Each row is a point. The points of each table are mixes of a few directions, plus a little noise. How many directions does each table use, and how many do they share? Where both have some left over, give the other angles between the two spaces (their principal angles), to ten degrees, smallest first.

First, 6 rows:
[[ -5 -32]
 [ -6 -37]
 [ -3 -13]
 [  1   0]
 [  6  41]
 [  7  40]]
Second:
[[ -7 -35]
 [  4  23]
 [  5  24]
 [  2  11]
 [  3  19]
 [-10 -60]
 [  3  17]]
Directions: first 1, second 1, shared 1

First (5 x 3):
[[-12  35  32]
 [  9  52  35]
 [-46 -23   5]
 [ 55 -34 -55]
 [ -8 -32 -20]]
Second, 5 rows:
[[  7  15  -9]
 [-24 -47  29]
 [ 18  34 -21]
 [-31 -60  37]
 [ 31  58 -36]]
Directions: first 2, second 1, shared 0; angles 40

First (5 x 4):
[[ -4  16  -7   7]
 [-22  32  60 -21]
 [ 10  -6 -10   6]
 [-10 -18 -17  -2]
 [ 27 -25 -26  11]]
Second (7 x 4):
[[-28 -18   5  15]
 [ 60  19 -27 -49]
 [ 20  13  -4 -11]
 [-12   9  16  20]
 [-16 -26 -11  -6]
 [ -1  10   9  10]
 [-23  -6  12  20]]
Directions: first 3, second 2, shared 1; angles 60

First, 7 rows:
[[ -9  10 -10   3   3   0]
 [ -9  29 -13   3  33   0]
 [ -2 -17   2   1 -29   0]
 [ 28 -26  30 -11  -4  -2]
 [-14   5 -15   6 -11   1]
 [  8 -31  11  -3 -38   0]
 [ -3  31  -7   0  46   0]]
Second, 9 rows:
[[  7  -4  18   3  17  -3]
 [ -9  11  -5   5  13  -1]
 [ -7  11   5   9  26  -2]
 [ -4   3  -8   0  -3   0]
 [ 17 -16  29  -1  13  -4]
 [ -7   0 -31  -9 -44   6]
 [-11  16  -2   9  25  -2]
 [ 23 -21  37  -3  14  -3]
 [ -9  -2 -42 -13 -60   8]]
Directions: first 2, second 2, shared 1; angles 30

First, 8 rows:
[[-11  22  16  11   2   0 -20 -20 -30]
 [ -8  24  46 -33  27 -22 -30   5  18]
 [ 17 -35 -40  13 -21  21  43   6  13]
 [-13  16   2   0   9 -22 -34  15 -12]
 [ 14 -13  10  -7  -5  24  36 -21  17]
 [ -7  -4 -35  19  -8 -13 -16  23 -17]
 [ -8   5 -17  19  -7  -4 -13   2 -25]
 [ 16 -16  17 -22   3  16  34  -9  36]]
Second, 7 rows:
[[-39 -18   0 -53   6   0  36   5 -25]
 [ 60  42   7   6   5   7 -11  22  11]
 [ 14  -7  -2  -4 -16  -2 -18  -9   4]
 [-23 -10  -7  -9   9   7 -14  -5  -2]
 [-27 -10 -20  -7  34   4  15  -4 -33]
 [ 15  -7  -6  46 -13 -13  -4 -19   4]
 [  0  10  27  23 -24  -4  -1   8  44]]
Directions: first 3, second 5, shared 0; angles 40, 60, 90

First:
[[ -3  12   9  -3   9  -3  -3 -15   0 -11   3]
 [  6  -9 -10   0  -2  -6 -12   6  -2  10   4]
 [  2  -1   0  12   1   3  -3  -2  -5   0 -19]
 [-17   5 -24  -1  -4   2   4 -12  -3  20  15]
 [  4   1   6  -1   1  -4   1   2 -10  -1   2]
 [  1  -1  16 -11  -2  10  14  10  27 -20   0]
 [  1 -11 -15   0  -3   3 -10   6  16   9   1]
 [  7   4  17   3   1  -5   9   4 -24  -6  -5]]
Second, 10 rows:
[[  0  -1  -1   7  -2   3   3   2  -4   2 -10]
 [ -1  -1  -1   8  -2   4   4   3  -4   2 -14]
 [ -1  -1  -1   7  -2   3   4   2  -4   2 -10]
 [ -1  -2   0   7  -2   4   4   3  -4   2 -12]
 [  0  -2  -2   9  -3   5   5   3  -5   3 -15]
 [ -1  -1  -1   6  -1   3   3   2  -3   2  -9]
 [  1   2   1 -12   4  -6  -6  -4   7  -3  19]
 [  0   0   0  -3   1  -2  -2  -1   1  -1   5]
 [  0  -2  -1   9  -3   5   4   3  -5   3 -14]
 [  3   7   4 -39  12 -19 -19 -12  21 -12  60]]
Directions: first 5, second 1, shared 1

First (9 x 12):
[[  1  -1   0   8  -7   0   5   2   5  -4 -16   0]
 [  8   3  25  17 -18 -11   0   1  -8  -1  -6  17]
 [  2  -2   3  11 -11   0   6   2   5  -6 -18   2]
 [  6   2  19  15 -14  -8   1   1  -5  -1  -6  14]
 [  4   4  14  -3   2  -9  -8  -2 -13   7  23   9]
 [-14 -12 -47  -6   8  26  17   4  32 -15 -49 -30]
 [ -4   1 -14 -16  15   5  -4  -2  -1   4  14 -10]
 [ -2   6  -3 -32  30  -3 -19  -7 -18  17  60  -5]
 [  0   0   3   4  -4  -1   1   0   1  -1  -6   2]]
Second (10 x 12):
[[ -7   6  -6 -12   7  -9 -10   3  -2  -1   8 -16]
 [  4   7   7 -19   1   1 -13   6  -6  -2  12  -8]
 [ 15  -4  26  -4   3  18  -5  15   2   5 -18 -12]
 [ -8   6 -12   8   4 -24   5  14 -16   3  26 -15]
 [-23  -3  -2  16  -8  -8  12  -1 -12  13   8   9]
 [ 17  -2  12  22  -1  -9   8  -1  -5   3   5  13]
 [ 10  -9  -6  15  12   8  16  25   8   1 -27 -33]
 [-10  13 -21 -24  11 -21 -31 -49  25 -11  -3   4]
 [ 12  -9  18  14 -16  19  11 -13   1   3  -9  41]
 [ -9  -5 -14 -17 -13  26   7  -2   3 -10  -2  16]]
Directions: first 2, second 6, shared 1; angles 40

First (11 x 14):
[[  4   5  18 -18  -3  -1  13  14  15  17  -8  10  -2  -2]
 [  0  10 -17  24  -8 -25 -19 -23 -22 -19   5 -17  -3 -17]
 [ -1   1  17 -21   0   3  15  12  12  19  -6  16  -3   3]
 [ -3  -8   4   2  11   9  -3  17  16  -2  -3   1   7   8]
 [ 13  25  21  -5 -16 -23  -6  -4 -10   8  -6  -9 -11 -18]
 [ -4  -9   3  -2  10  12   3  15  15   1  -2   5   6  10]
 [ -1   1   9  -8   1   1   5   5   3   8  -2   6  -2   2]
 [  6   0 -26  12 -14  -9   1 -21  -8 -13   5 -10   3 -16]
 [  7  -8 -25  21  -2  12 -11 -18 -17 -23  10 -22   5   2]
 [ -3  -4  11 -10   7  14   4   3  -5   9   1   7  -4  15]
 [-19 -15 -13   6  15   5  -1   0   0  -5   5  12   4  13]]
Second:
[[-17 -17  -2 -10  17  15  10   9  12   9   0  21   1  19]
 [  3  -2   1   8   5  13  -9   1  -9  -8   4 -12   2  10]
 [  0  -5  -4  -1   3  12   1  -4  -5  -1   2  -1  -1   8]
 [  4  -3  -5  -4   3   4  -4 -11   1   1  -5  -5  -8   0]
 [  6   1  -1   4   0   4  -9  -6  -5  -5   0 -12  -3   1]
 [ -5  25  14  -4 -14 -60   2  14  29  12 -16  14   0 -41]
 [ 10  19  -4  -5 -31 -31  19 -11  -5   6   2   5   0 -32]
 [  0 -10  -7  -3   4  18   5  -6  -7   0   4   1  -1  12]
 [  3  -4   0   5   8  14 -10  -1  -6  -7   1 -11  -1  11]
 [ -5  -2   7  10   6   9  -3  16  -5  -7   8  -1  10  13]]
Directions: first 5, second 4, shared 3; angles 90

First (8 x 18):
[[ 23  33  -3   2 -19 -28   0  -1 -21   3  34  12   6  13   2  -3  15  14]
 [-22 -16   6 -41  42 -12  -3 -12 -12 -60  17 -17  19 -41   5 -10 -11  25]
 [ 21  19  -5  29 -34   2   2   9   4  43  -5  15 -12  32  -2   6  11 -14]
 [  5  -8  -3  35 -25  30   2  11  24  52 -37   8 -20  28  -5  11   0 -31]
 [ 28  36  -6  15 -31 -22   1   3 -16  22  26  16   0  26   1   0  17   5]
 [-18 -32   2  14   5  38   1   5  30  21 -46  -7 -14   1  -4   7 -13 -27]
 [-30 -35   7 -27  41  14  -2  -7   9 -40 -14 -20   7 -36   1  -4 -19   5]
 [ -6   2   3 -28  22 -20  -2  -9 -17 -41  26  -7  15 -23   4  -8  -2  23]]
Second (9 x 18):
[[ -5   6  -9 -27   5 -24 -13 -32  -9 -31  38  -5  29 -23  -5 -29  14  28]
 [ -4 -15  -7  24 -16  28  -3  -2  29  35 -34   3 -10  18  -9  -3   4 -19]
 [ -4   5  17 -23  19 -11   9  31 -29 -33  18  -2   1  -8  10  29 -26   8]
 [-17 -19 -14  11 -24  29 -15 -10  35  19 -24   4  11  20 -21 -17   8  -1]
 [-15   3 -22 -11 -25  -1 -20 -16  18 -19  12  13  34  24 -25 -33  23  40]
 [ 22  16  12  -4  26 -29  13  -8 -30  -5  21 -11 -14 -33  23   7   0 -10]
 [ 28  18   1  35  -8  -3  17  14  -1  34 -24  11 -32  26  12  11  13 -19]
 [-44 -44   6 -31   9  34 -18   0  17 -21   0 -16  26 -28 -16   7 -37  -5]
 [ 40  29  15  25  14 -21  29  23 -30  21  -7   4 -42   6  30  28   1 -23]]
Directions: first 2, second 4, shared 1; angles 30

First, 10 rows:
[[ -8   4   3   0   4   3   3  -6  -8 -13   2   4   6  11   0   1 -13   2
    5   7  -4   4  11   5]
 [  5  -1   2   0  14   4  -1   7   2  -1   2  -4  14  15  -9   6  -6   9
    0   2 -11  10  -2   1]
 [ 15   1   1 -10  13   5   0   8   2   7  -5  -4  10  18  -4  -1   6   3
    4   8  -3  -1   4  12]
 [  0   2   0  -5  -3   1   3  -5  -5  -2  -3   3  -2   4   4  -4   2  -4
    5   7   4  -6   9   9]
 [  3 -17  -4   3 -15  -6  -2  -2   9  13   6 -10  -9 -22  -3  -1  18  -5
  -18  -9  -1   1 -26 -10]
 [ 13  -2   0  -6  12   4  -1   8   3   5  -2  -5  11  15  -7   1   3   5
    1   5  -6   3   0   8]
 [  1  15  -3   5  -7  -6  -5  13   9  15 -13   9 -20 -28  14  -3   6  -2
    9 -20  23 -14   1 -16]
 [  0  -2   3   3  14   5  -2   5   1  -6   5  -4  15  14 -11   8 -11  10
   -2   1 -14  14  -4  -2]
 [-38  -6   2  10 -29  -6   8 -40 -20 -32  16  11 -13 -14   9  -3 -16 -15
   -6   9   0   2  10   0]
 [  7   6  -3   0  -4  -4  -3  10   8  15  -9   1 -12 -16   7  -4  11  -2
    3 -11  13 -10  -3  -8]]
Second:
[[ -5   7   7   8  11  -5   0   6   9   6 -12 -17  11 -10  -2  -3  -7   3
   -1  -8   5 -20   9   8]
 [ -6   6  13   4   7  -6  -7   5   5   5 -13 -12   9  -6   1  -3 -10   4
   -3  -7   6 -16  11   6]
 [  0  -6  10 -12  -9  -1 -15  -5 -12  -5   6  14  -8  12   7   4  -1   3
   -4   5  -1  12   1  -6]
 [ -2   3   1  -1  -6  -6   0   0   1   0  -6   6  -7   0   1  -2  -2   0
    0   0   2   9  -1  -5]
 [  4  -7   1   0  13  12  -4  -1  -5   1  13 -12  17   3  -1   3   3   0
    0   0  -5 -20   4  10]
 [ -1   2  -3 -16 -37 -16  -2  -7  -9 -10  -6  45 -43  13   8   0   2  -1
   -1  10   2  60 -15 -29]
 [ -2   2   6   3   7   0  -3   2   2   3  -4 -10   9  -3  -1  -1  -4   2
   -1  -4   2 -13   6   6]
 [  2  -3  -3   1   5   6   1   0  -1   0   7  -5   7   0  -1   1   3  -1
    1   0  -3  -7  -1   5]
 [ 13  -9 -33   1  -3  17  24  -5  -2  -5  24  10  -5   3  -7   3  20 -10
    8   9 -13  15 -21  -2]
 [ -3   6   2   4   0  -6   2   3   6   2  -9  -2  -2  -5  -1  -3  -4   1
    0  -3   4  -1   2  -1]
 [  0   1  -2   7  12   4   4   3   5   4   1 -15  13  -6  -4   0   0   0
    1  -4  -1 -19   4   9]]
Directions: first 4, second 3, shared 0; angles 50, 70, 70
